Each point is reached from the start by the listed moves, each made once or not at all, plus a little noise. Is the number of moves made odd or even? Then give how often each move was made.
In the rows, 128 means zero.

Moves:
(1): [164  76 129]
(2): [147 152 147]
(3): [101 148 157]
Start: [ 97 140 119]
Points:
[ 70 160 146] -> odd (0, 0, 1)
[115 165 140] -> odd (0, 1, 0)
[ 89 184 167] -> even (0, 1, 1)
[134  89 120] -> odd (1, 0, 0)

Moves:
(1): [159 124 138 130 121 156 151 152  99 151 116  99 117 146]
(2): [107 148 152 126 141 111 122 145 141 165 125 137 126 134]
(3): [152 121 152 129 157 144 125 111 126 120 142 115 117 140]
(4): [ 78 172 126 173 121 131 114 148  93 126 134 101 129 126]
(5): [140 126  90 145 142 119 124 123 121 149 121 113 138 118]
(6): [119 120 120 129 127 188 117 116 125 136 138 114 107 136]
(7): [115 124 167 118 164 115 163 120 135 112  87 122 102 120]
(8): [ 92 111 147 108 122 122  87 189  90 122 107 113 128 144]
(9): [120 123 133 142 125 117 133 142 154 138 127 121 109 152]
(10): [132 105 132 165 108 130 126 126 144 168 135 109 133 105]
(11): [124 117 126 120 145 105 156 137 118 135 154 130 106 107]
Start: [133  98 104  86 154 119 139 159 116 124 122 155 154 150]
Points:
[ 29  79 121 154 133 144 105 249  72 180 148  76  99 153] -> even (0, 0, 0, 1, 0, 1, 0, 1, 1, 1, 1)
[175  68 129  82 191 200 175 163  71 153 158 102  88 168] -> even (1, 0, 1, 0, 0, 1, 0, 0, 0, 0, 1)
[ 85 116 152 167 235  78 174 173  99 203 123  86 110 105] -> odd (0, 1, 1, 1, 1, 0, 1, 0, 0, 1, 1)
[ 79 137 141 145 216  76 206 229  82 204  91  83  85 158] -> odd (1, 1, 0, 1, 1, 0, 1, 0, 1, 0, 1)
[ 98 154 111 148 202 111 113 174  85 171 131 109 152 157] -> even (0, 1, 1, 1, 1, 0, 0, 0, 0, 0, 0)

Moves:
(1): [135 132 135 121 115 132 129 116 124 123 136 125 133 123 132 123 141 110
 120 134 134 126]
(2): [135 107 120 127 154 150 126 153 116 137 136 102  99 129 124 104 101 124
 149 131 140 135]
(3): [120 111 139 101 130 131 136 124 119 131 129 136 130 115 119 123 117 117
 146 121 146 125]
(4): [126 133 138 137 118 135 142 125 117 124 131 133 131 144 122 131 112 144
 128 131 130 123]
(5): [128 149 127 119 149 114 119 112  88 148 119 128 124 112 147 120 132 133
 130 109 122 149]
(6): [125 130 127 112 127 146 101 132 152 144  98 137 138 109 121 128 112 136
 130 125 130 132]
(7): [139 121 134 133 123 129 123 118 143 125 130 122 106 103 126 134 126 112
 116 114 123 123]
(8): [145 120 124 127 127 126 135 134 124 134 128 137 127 121 133 133 121 110
 141 138 117 132]
(9): [135 116 134 139 134 121 131 124 140 110 145 131 121 127 134 114 119 125
 131 113 130 139]
(10): [127 134 136 121 119 106 123 128 138 124 147 117 127 134 115 136 124 141
 134 134 124 124]
(11): [133 122 130 127 148 139 141 110 134 147 138 123 138 135 114 126 147 136
 125 145 130 118]
(12): [121 137 147 126 138 111 129 125 128 115 140 148 118 126 157 136 123 137
 100 126 115 117]
(13): [123 132 122 109 115 129 143 123 139 119 130 137 137 120 127 121 133 131
 128 122 121 136]
(14): [134 124 120 126 120 134 142 128 144 122 136 126 133 146 135 141 111 105
 112 121 131 137]
(15): [122 115 133 136 136 127 146 126 139 147 119 122 134 114 144 119 107 136
 125 136 155 132]
(16): [134 151 128 133 141 139 135 145 132 129 125 121 136 125 131 133 151 111
 142 132 115 124]
(17): [129 118 138 124 130 126 133 126 145 145 123 130 124 136 143 125 135 137
 121 128 130 127]
(18): [150 119 125 132 128 146 148 151 129 114 133 130 135 132 139 142 125 135
 135 125 145 142]
(19): [125 140 119 117 119 119 134 112 132 127 136 150 114 129 138 132 123 138
 144 122 147 126]
(20): [133 136 126 114 141 138 141 123 120 106 103 125 117 132 147 144 130 117
 141 143 129 138]
Start: [117 118 103 121 125 127 103  99 106 147 124 146 126 127 111 121 115 130
 128 138 147 129]
Points:
[157  91 110  79 157 161 194 102 168 127 153 173 104 134 168 136   7 154
 158 160 198 168] -> even (0, 1, 0, 1, 0, 1, 0, 1, 1, 1, 1, 1, 1, 1, 1, 0, 0, 1, 1, 1)
[168 102 131 105 154 134 162  76 103 144 147 123  53 104 185 109  54 148
 164 125 220 177] -> even (1, 1, 0, 1, 1, 0, 1, 0, 1, 1, 0, 0, 0, 0, 1, 0, 1, 1, 1, 1)
[153  72 118 131 151 170 126  92 174 164 119 144 131  80 120 117  82 141
 123 127 191 148] -> even (0, 0, 0, 0, 0, 1, 1, 0, 1, 0, 1, 0, 0, 0, 1, 0, 0, 1, 0, 0)

Moves:
(1): [145 131 120 131 115 122 137 113 125 135 135 119 124 121 109 126 144 125
 123 129 118 142 127 136 130 143]
(2): [130 159 136 125 125 115 134 130 119 116 135 145 111 126 133 113 128 109
 129 138 133 136 131 134 124 136]
(3): [129 138 139 128 121 128 127 139 120 125 120 121 134 140 129 131 115 135
 124 126 133 143 118 136 108 147]
(4): [115 122 119 142 132 136 131 131 144 113 131 143 129 140 122 141 108 131
 130 141 137 135 134 149 136 130]
(5): [134 121 131 121 154 129 118 130 144 133 124 138 119 115 126 135 107 121
 134 128 143 120 137 133 132 152]
(6): [124 124 128 126 126 148 137 118 119 144 125 133 119 115 139 146 124 123
 126 145 108 119 128 132 136 121]
(7): [136 131 122 116 125 122 143 127 122 131 135 127 145 133 124 128 137 118
 111 128 142 132 114 111 134 121]
(8): [119 130 122 128 127 127 124 149 138 132 120 126 134 129 126 127 136 126
 122 122 126 127 135 130 123 125]
(9): [135 132 137 104 114 128 127 105 146 161 143 117 137 113 119 129 116 118
 136 115 122 125 131 136 137 127]
(10): [130 134 124 148 122 116 124 126 115 131 120 139 144 113 112 126 123 138
 116 123 120 131 137 124 136 124]
(11): [121 128 135 122 123 139 124 128 114 136 157 137 137 123 145 138 131 135
 133 128 133 129 133 123 129 133]
(12): [142 145 124 136 141 135 125 125 133 125 128 134 125 117 134 142 129 131
 136 118 132 109 132 125 127 124]
(13): [117 136 119 137 126 140 118 139 124 117 125 109 146 122 122 119 126 125
 131 132 146 130 115 123 124 140]
(14): [139 131 130 123 131 129 120 132 119 122 134 131 129 138 122 130 137 118
 131 132 114 122 114 119 133 114]
(15): [135 115 104 128 125 127 124 130 124 117 127 124 136 133 143 127 123 132
 134 134 129 132 125 133 125 133]
(16): [107 151 141 125 128 109 122 115 121 114 131 109 143 114 118 150 134 129
 119 122 125 123 128 130 142 133]
(17): [123 137 132 129 124 139 130 126 143 131 119 142 137 144 150 118 147 132
 124 135 108 124 130 108 137 124]
(18): [127 138 113 113 148 128 124 126 115 138 132 113 131 128 131 123 128 138
 136 112 138 140 126 133 127 127]
(19): [128 140 116 139 137 110 137 116 115 156 126 133 130 121 125 141 131 128
 155 107 122 102 123 134 126 121]
(20): [122 124 126 111 139 127 128 126 132 118 126 138 119 122 125 133 124 136
 135 151 128 121 122 113 109 125]
(21): [146 131 116 130 128 120 112 123 123 149 123 143 109 141 127 138 127 131
 137 142 147 127 137 119 138 123]
(22): [120 123 139 127 135 129 126 137 143 119 121 127 129 122 134 135 128 117
 131 128 125 151 118 110 132 127]
(23): [123 131 133 119 120 134 133 122 137 120 116 132 128 131 106 126 129 116
 132 114 131 138 147 124 135 142]
(24): [128 121 135 122 113 131 131 119 130 130 124 142 121 123 123 122 137 132
 126 130 129 137 117 152 131 132]
Start: [131 116 126 138 120 145 127 127 133 123 143 122 163 118 138 119 123 123
 116 103 116 142 135 136 113 121]
Points:
[127 130 142 121 130 191 124  93 148 140 130 204 161  69 145 152 123 134
 126 124  97 118 166 117 134 145] -> odd (0, 0, 0, 0, 1, 1, 0, 0, 0, 1, 1, 1, 0, 0, 0, 0, 1, 0, 0, 1, 0, 0, 1, 1)
[141 144 100 121 145 160  88 119 124 137 153 143 164  98 146 210 110 127
 139 121 133 177 124 177 141 167] -> odd (1, 0, 1, 1, 1, 1, 0, 1, 0, 0, 1, 1, 0, 1, 1, 1, 0, 1, 0, 0, 1, 1, 0, 1)
[194 158 102 114 128 120 127  92 116 149 163 189 143  98 124 155 146  72
 165  95 150 154 127 127 144 157] -> odd (1, 1, 0, 0, 1, 0, 1, 0, 0, 0, 1, 1, 0, 1, 1, 0, 0, 0, 1, 0, 1, 1, 1, 1)
[118 177  92 108 114  76 149  97 104 119 126 134 194  71  82 132 159 103
 120  79 119 187 121 137 123 145] -> odd (1, 1, 0, 0, 0, 0, 1, 1, 0, 1, 0, 0, 0, 0, 1, 1, 0, 1, 1, 1, 0, 1, 1, 1)
[165 151 101  81 126 155 140  52 128 249 169 148 173  94 130 158 135 100
 157  79 120 132 159 117 166 146] -> odd (1, 0, 0, 0, 1, 1, 1, 0, 1, 0, 1, 0, 0, 0, 0, 0, 1, 1, 1, 0, 1, 0, 1, 0)
[129 166 135 135 104 162 105 101  97 127 146 150 203  73 109 182 148 102
 109 109 133 154 119  92 174 118] -> even (0, 0, 0, 0, 0, 1, 1, 0, 0, 1, 1, 1, 1, 1, 0, 1, 0, 0, 0, 0, 1, 1, 1, 1)
[158 203 159  88 106 132 112  89 134 173 157 186 177  65 128 182 142  93
 107 140  99 155 119 103 147 148] -> even (1, 1, 1, 0, 1, 1, 1, 1, 1, 1, 1, 1, 0, 1, 0, 1, 1, 0, 0, 1, 1, 1, 0, 1)
[107 183 111 136 160 151 103 113 125 106 136 168 160  80 145 213  66 103
 183 137 170 137 143 134 117 190] -> odd (0, 1, 1, 1, 1, 1, 0, 0, 0, 0, 1, 1, 1, 0, 1, 1, 0, 0, 1, 1, 1, 1, 1, 0)
[120 152  94 150 120 130 145  90 140 116 139 153 207 119 151 163 145 133
 126  96 117 110 113 154 146 115] -> even (0, 0, 0, 1, 0, 0, 1, 0, 0, 0, 0, 1, 0, 0, 1, 1, 1, 0, 1, 0, 0, 0, 0, 1)
[120 170 125 124 170 148  94  92 150 146 145 183 167 112 135 194 129 119
 176  76 137 134 147 131 172 139] -> odd (0, 0, 0, 1, 1, 0, 0, 0, 0, 0, 1, 1, 0, 1, 0, 1, 1, 1, 1, 0, 1, 1, 1, 1)
